Every row gives one point. The last column is the point's height on a tilted bowl or saddle (a function of degree 2), plus a little noise. Count its main directions that bend up, bend down and stay straight.

Points (15 x 4)
+0.00  +0.36  +0.04  +0.00
-0.17  +0.22  -0.06  +0.09
+0.15  -0.12  -0.27  -0.14
+0.01  +0.01  +0.24  +0.01
-0.08  +0.33  -0.06  +0.03
+0.05  -0.45  +0.15  +0.00
+0.19  +0.12  -0.02  -0.13
+0.20  -0.09  -0.20  -0.14
+0.17  -0.39  +0.22  -0.07
+0.20  -0.27  +0.10  -0.05
-0.11  +0.14  -0.57  -0.39
-0.43  -0.41  +0.61  -0.49
+0.61  -0.07  -0.36  -0.76
-0.16  -0.39  -0.16  -0.01
+0.26  -0.25  +0.09  -0.10
Directions: 0 up, 2 down, 1 straight

Points (15 x 4)
-0.18  -0.37  +0.06  +0.16
+0.17  +0.23  -0.25  +0.15
-0.16  +0.06  +0.06  -0.05
-0.34  +0.46  +0.24  +0.08
-0.13  -0.11  +0.10  -0.02
+0.21  +0.70  +0.39  +0.31
+0.54  -0.07  -0.09  +0.40
-0.32  -0.01  -0.22  +0.10
+0.60  -0.34  -0.26  +0.74
-0.22  +0.05  +0.20  -0.07
+0.31  +0.27  +0.10  +0.11
-0.06  +0.08  -0.06  -0.01
-0.10  -0.14  +0.19  -0.01
-0.11  -0.07  +0.12  -0.03
-0.08  -0.37  -0.40  +0.39
Directions: 3 up, 0 down, 0 straight

Points (23 x 5)
+0.09  +0.23  +0.27  -0.05  +0.01
-0.12  +0.02  +0.05  +0.02  -0.02
+0.33  +0.19  -0.03  +0.57  +0.70
+0.19  -0.07  -0.12  +0.30  +0.15
+0.21  +0.35  +0.25  +0.20  +0.30
-0.45  +0.59  -0.44  +0.17  +0.57
-0.05  +0.12  -0.18  +0.41  +0.22
-0.02  -0.11  -0.07  -0.03  -0.06
+0.13  -0.02  -0.23  -0.12  -0.01
-0.38  +0.17  -0.20  +0.11  +0.10
-0.32  -0.37  +0.28  +0.21  +0.11
-0.54  -0.40  -0.19  -0.07  -0.02
+0.11  -0.08  +0.34  -0.19  -0.05
-0.26  +0.29  -0.27  -0.09  +0.19
+0.20  +0.35  -0.01  +0.08  +0.17
+0.51  -0.07  +0.17  +0.10  +0.19
-0.16  +0.13  -0.03  -0.34  -0.04
-0.16  -0.23  +0.03  -0.09  -0.07
+0.00  +0.09  -0.53  -0.20  +0.33
+0.04  +0.25  +0.24  -0.38  -0.23
-0.18  +0.37  +0.08  +0.10  +0.09
-0.08  +0.61  -0.36  +0.19  +0.56
-0.67  +0.27  -0.03  +0.48  +0.11
Directions: 2 up, 1 down, 1 straight
